Rows are points. Two turns around zero, p and q, are shown by what they do to some points. Where does a point land after both, in the order given? Backwards means that the second turn is done in reverse. Each puzzle has new turns, and all numbers are rounded.
(in the rows, 128 means zero)

Turn p:
[129  92  87] -> [121 119  75]
[131 136 104] -> [134 146 111]
[111 132 145] -> [112 127 146]
[141 152 177] -> [145 119 181]
Turn q:
[138 135  85] -> [116 138  86]
[139 120 164] -> [154 128 156]
[124 177 140] -> [104 167 149]
[147 104 138] -> [159 119 126]
[ 92 104 112] -> [107  88 121]
Where do these land?
q, then p backwards: [129 163 147] -> [108 162 133]
q, then p: [134 136  95] -> [121 154 107]
p, then q: [114 121  99] -> [100 130 110]
p, then q: [102 148 165] -> [126 122 177]
p, then q: [177 100 118] -> [164 122  84]
q, then p: [111  99 145] -> [126  91 125]

Turn p:
[175 153 119 136] -> [168 153 110 150]
[122 101 113 138] -> [117 102 112 132]
[ 98 124 129 106] -> [110 123 138  97]
[ 96 157 107 158] -> [ 86 159 107 136]
[149 106 173 103] -> [159 105 173 126]
Turn q:
[ 98 141 144 122] -> [ 97 121 136 111]
[132 111 126 130] -> [137 117 129 139]
[146 129  95 105] -> [153 130  92 120]
[ 95 176 170 178] -> [ 65 169 173 131]
[164 106 122 100] -> [176 114 121 118]
[132 105 111 133] -> [140 116 116 149]
Where do these land?
q, then p: [147 136 148 130] -> [144 140 148 130]
q, then p: [107  92 131  86] -> [136  71 122 114]
q, then p: [136  96 141 157] -> [124 119 143 170]
p, then q: [161 144 120 129] -> [148 159 122 133]
q, then p: [ 89 172 100 139] -> [ 82 155 106  95]

Turn p:
[138 153 131 111 131 140] -> [129 149 115 104 127 129]
[ 86 152 119 176 136 134] -> [ 98 141 101 178 135 150]
[110 143 150 111 140 127] -> [104 142 131 113 149 125]
[144 156 133 117 127  99] -> [134 153 123 122 132  92]
[149  67 132 166 136 142] -> [161 101 171 157 119 164]
[131 156 142  96  86 133] -> [103 142 122  91  96 106]
[130  43 110 150 133 121] -> [159  61 166 159 130 145]
[136 154 106  98 135 128] -> [138 134  95 101 135 114]
Turn q:
[172  98 133 147 150 150] -> [168 118 165 125 148 154]
[122 107 118 113 123 107] -> [121 105 117 109 135 116]
[167  91 138 122 105 128] -> [145  90 165 110 118 126]
[101 142 138 101 134 108] -> [ 96 145 110 108 128 116]
[ 93 125 133 165 139 103] -> [102 126 118 159 167 115]
[161 176 111 139 131 121] -> [166 163 126 142 114  99]
[114  92 118 117 110 161] -> [122  91 121 125 113 166]
[ 94 104 120 109 135 115] -> [102 110 101 109 144 134]
[128 216 144 139 124 160] -> [129 204 129 167  84 127]
Where do these land?
p, then q: [141 109 139 151 132 168] -> [131 133 153 141  99 162]
q, then p: [157 139 149 156 135 116] -> [129 165 153 138 140 117]
q, then p backwards: [ 66  74 121 149 138 120] -> [ 52 112 106 122 157 136]
p, then q: [134 142 123  64 126 119] -> [124 127 102  70 128 109]
p, then q: [168 149 114 153 138 133] -> [167 144 139 144 105 111]
p, then q: [150 130 116 127  95 121] -> [129 105 135 128 108  99]
p, then q: [ 80 153 134  98 131 119] -> [104 133  77 117 153 132]

Turn p:
[166 144 145 150 135 151] -> [150 156 151 126  94 139]
[106 148 136 167 153 134] -> [102 153 169 134 137 133]
[168 134 133  68 133 139] -> [190 112 115 102 121 108]
[105 134 161 121 123  92] -> [ 99  99 140 128 119  94]
[110 140 112 115 130 134] -> [125 131 123 111 152 125]
[123 138 112  84  95 125] -> [132 112  88  92 136 114]
[128 132 115 160 143  92] -> [107 152 130 164 131 108]
[117  55 110 159 112 156] -> [118 108 109 166 134 202]
Turn q:
[148 124  88 126  92 114] -> [150 152 113  91 132  99]
[106 121 159 156 123 115] -> [ 96 120 136 152 113 105]
[130 163  91 110 167 131] -> [139 120 111 118 181 160]
[145 125  97 119 181 138] -> [164  99 135 127 167 150]
[135 130 180 142 112 133] -> [108 150 151 159  99 126]
[125 123  90 125 100 152] -> [156 135  88 112 118 120]
[106 111 191 118 121 114] -> [ 83 120 160 138  85 135]
Where do these land?
p, then q backwards: [ 89 136 139 142 151 141] -> [139 139 147 120 154  93]
p, then q: [159  95 106  86 122 135] -> [188 133 137 114 144 113]
q, then p: [165 116 129 115 169 115] -> [160 108 166 135 103 131]
q, then p backwards: [124 158 156 128 152 127] -> [103 109 120 161 138 132]
q, then p backwards: [127 125 150 155 135 118] -> [120 125 140 142 145 103]
p, then q: [124 154 131 173 106 149] -> [100 148  90 135 113 156]
p, then q backwards: [ 85 139  74 137  72 114] -> [ 72 190 107 118 106 110]
p, then q: [152 100 140  88 116 125] -> [170 130 143 105 117 103]

Turn p:
[ 94 145 113 165 162 140 143 128] -> [119 148 129 163 150 168 151 111]
[144 106 146 156 107 112 177  87] -> [132 108 168 114 138 111 129  65]
[ 97 137  98 107 119 139 104 161] -> [104 150  93 150 112 119 136 161]
[151 151 114 139 156 157 143 164] -> [132 118 124 123 121 166 178 149]
[161 144 153 132  93 100 129 158] -> [128 132 173  96 115 101 139 156]
[150 121 103 102 102  79 118  87] -> [162 126 117 118 151  61 113 119]
[ 96 101  91 140 154 130 115 116] -> [131 123 102 185 140 133 122 116]
[167 131 167 141 122 129 105 139] -> [153 122 164 104 105 139 114 150]
[156 122 140 136 111 159 104  98] -> [165 129 126 112  91 135 109 109]
[ 90 110 128 103 169 153 160 149] -> [ 77 100  96 139 146 165 132 127]
[101 141 155  87 115 110 110 121] -> [106 152 116 105 142 113  87 145]
Turn q:
[157 107 140 124 159 106 120 102] -> [165 134 156 119 146 116 121  99]
[ 93 120 151 153 118 125  91 103] -> [125 148 137 160  94 125  88 114]
[ 97 155 122 164 165 122 166 114] -> [125 160  80 158 168 122 122 116]
[ 98 109 146 102  97 109 118 186] -> [ 83  92 155 141 110  91 131 161]
[129 111 127  96 124  91 139 111] -> [109 119 153 107 144 112 126  95]
[159 108  98 121 163 158 102 118] -> [182  97 128 114 135 159 114 125]
[166 180 112 147 103 145 105 145] -> [145 150  98  87  93 136 139 169]
[168 171 161 143 110 148 136 171] -> [138 162 128 117 114 122 173 190]
[108  99 134 113 121 127  96 121] -> [122 107 155 139 109 130  99 119]
[122 118 101 141  96 133 161 130] -> [105 114 100 131 115 135 160 109]
[110 132 117 104 152 144 174 107] -> [108 126 119 135 179 159 135 112]
Where do these land?
p, then q: [121 126 116 129 132  67 144 116] -> [154 143 133 139 165  89 110 117]
p, then q: [128 113 137 187 138 165  89 123] -> [150 161 126 135  71 159 155 142]
q, then p backwards: [144 108 162 145 124 154 109  95] -> [134 135 136 184 125 145 105 118]
p, then q: [155 150 119 142 106 137  94 174] -> [100 132 127 117 111 107 178 163]
p, then q: [105 119 134 107 147 130 124 176] -> [112  97 108 165 122 119 122 153]
q, then p: [136 117  84  78 107 133 133  93] -> [114 111  73 118 116 137  85 101]
p, then q: [111 111 146 133 125 127 177 110] -> [120 138 146 152 142 148  97  95]
p, then q backwards: [158 159 145 146 159 115 164 148] -> [169 122 138  82 133 150 156 133]
q, then p backwards: [ 95 149 109  85 115 124 117 117] -> [102 117 175  98 133 134 141 135]

Turn p:
[127 143 148 151 144 110 119 106] -> [145 155 134 118 140 101 141 116]
[129 156 107 125 105 136 117 127] -> [104 151 106 136 126 137 115 129]
[118 130 106 110 109 122 144  99] -> [128 121  90 137 111 130 127 105]
[137 117 147 148 117 110 116 110] -> [141 137 132 136 121  90 132 134]
[114 113 156 139 126 137 160 127] -> [129 109 141 132 120 124 170 125]
[157 119 141  94 152 137 147 105] -> [166 124 137 112  92 151 128 116]
[115 114  81 156 119 137 118 106] -> [129 128 109 179 151 125 112 110]
[114 114  85 114 132 120 132 225] -> [ 93  74 122 112 178 168 102 181]
[131 116 149 143 110 136 128 130] -> [121 127 142 142 116 112 142 141]
[151 171 150 128 138 129 115 161] -> [115 166 144  92 134 141 129 158]
[115 115 137 101 156 134 111 112] -> [137 116 150 111 121 128 109  94]
Turn q:
[157 105 149 129  95 105 121  98] -> [114 132 170 136 106 115 120  88]
[110 102 105 118 159 106 138 137] -> [124 108 100 102 147  97 126 124]
[ 96 103 149 115 137 123 141 123] -> [104  93 134 115 144 126 144 126]
[130 160 126 106 113 127 136 159] -> [129 142 124 102 107 151 118 157]
[ 99 154 144 113 149 145 159  98] -> [118 124 115 116 148 166 175 120]
[156  99 147 150 116 103 118 156] -> [146 118 170 126 119  94 102 133]
[150 135 105 135  98 161 139 138] -> [141 142 116 152  84 129 135 144]
[108 114 127 150 114 113 111 151] -> [113 127 142 136 139 101 112 155]
[151 152 132 110 146 145  93 117] -> [147 136 118 141 135 167 100 108]
[122 155  96 154 154 152 123 103] -> [145 157  91 157 153 134 147 124]
Where do these land?
p, then q: [160 111 119  90 141 144 119 126] -> [127 120 143 165 104 145 100 127]
p, then q backwards: [135  80 103 129 141 106 160 160] -> [114 107 151 127 168 167 127 165]
q, then p: [147 123 127 127 122 158 144 140] -> [126 124 121 152 113 129 132 157]
p, then q: [133  97 146 116 112 147 117 139] -> [109 112 163 138 125 119 121 143]
p, then q: [130  82  88 150 150 122 126 144] -> [173 102 135 150 150  99 110 118]
p, then q backwards: [ 94 163 130 133 112 103 128  95] -> [122 122  82 125 138 104 144  92]
q, then p: [104 171 143 147 105 133 133  96] -> [107 147 136 119 141 154 178 112]
q, then p backwards: [115 166 136 114 124 135 109 139] -> [149 150 106 121 134 144 126 154]
q, then p: [ 98 159 152 145 151 111 131 104] -> [145 133 148 100 139 162 153 101]
q, then p backwards: [163 127 136 129 121 122 114 137] -> [147 114 132 116 142 135 108 111]
